Every row gives one point. Each copy is the shape, with its points in the same order, turned, moved and blurred by noise. Say if it was mirrored as well.

Shape, 6 rows:
[[ 5.9 -4.0]
 [-2.2  2.5]
 [ 4.2  6.7]
 [-0.4  1.8]
 [-2.9  2.7]
 [ 2.3  0.3]]
Copy 1, 6 rows:
[[-4.2 -8.0]
 [ 1.5  0.3]
 [ 6.2 -5.8]
 [ 1.3 -1.4]
 [ 1.9  0.9]
 [-0.2 -4.6]]
Copy 1 is: only turned
Copy 2 (6 x 2):
[[-3.9  5.7]
 [ 3.6 -1.1]
 [ 6.9  6.2]
 [ 3.5  0.6]
 [ 3.0 -1.5]
 [ 1.1  3.7]]
Copy 2 is: mirrored
Copy 3 (6 x 2):
[[ 1.0 -7.8]
 [-1.2  2.2]
 [ 6.8  1.7]
 [-0.2  0.2]
 [-1.4  2.2]
 [ 1.4 -2.6]]
Copy 3 is: only turned

Shape:
[[ 6.1 -0.7 -0.8 -3.5]
 [-5.2 -0.7  1.9 -1.8]
 [ 5.9  3.6  0.3  6.0]
 [ 0.5 -2.4  0.4  1.9]
 [-1.9 -4.2 -2.3  2.0]
 [ 0.7  1.5  7.4  0.0]
 [-3.9 -2.3  3.3  6.7]]
Copy 1:
[[-0.3  3.8  0.5 -5.7]
 [ 5.9 -4.8  1.1 -0.1]
 [-2.9  5.5  2.0  4.3]
 [-0.3 -1.6 -0.9  0.4]
 [ 0.8 -3.2 -4.4  0.5]
 [ 1.0 -2.0  7.2 -0.1]
 [-0.4 -5.8  0.8  6.1]]
Copy 1 is: mirrored
Copy 2 (7 x 4):
[[-0.6  6.0  3.7 -1.7]
 [ 0.8 -5.5  0.9  0.3]
 [ 3.8  6.1  0.7  7.2]
 [ 3.8  0.3 -0.4  0.8]
 [ 3.2 -0.7 -4.0 -0.4]
 [ 4.3 -1.2  6.9  4.1]
 [ 8.2 -3.8 -1.5  4.1]]
Copy 2 is: only turned
Copy 3:
[[-0.5  2.7 -3.4  5.4]
 [-2.4 -3.4  4.7 -2.3]
 [ 9.0  5.5  1.2  1.1]
 [ 4.3 -2.8  0.1  0.6]
 [ 3.1 -2.9 -1.6 -3.1]
 [ 1.9  0.1  7.1  4.4]
 [ 6.6 -4.9  5.3 -2.0]]
Copy 3 is: mirrored
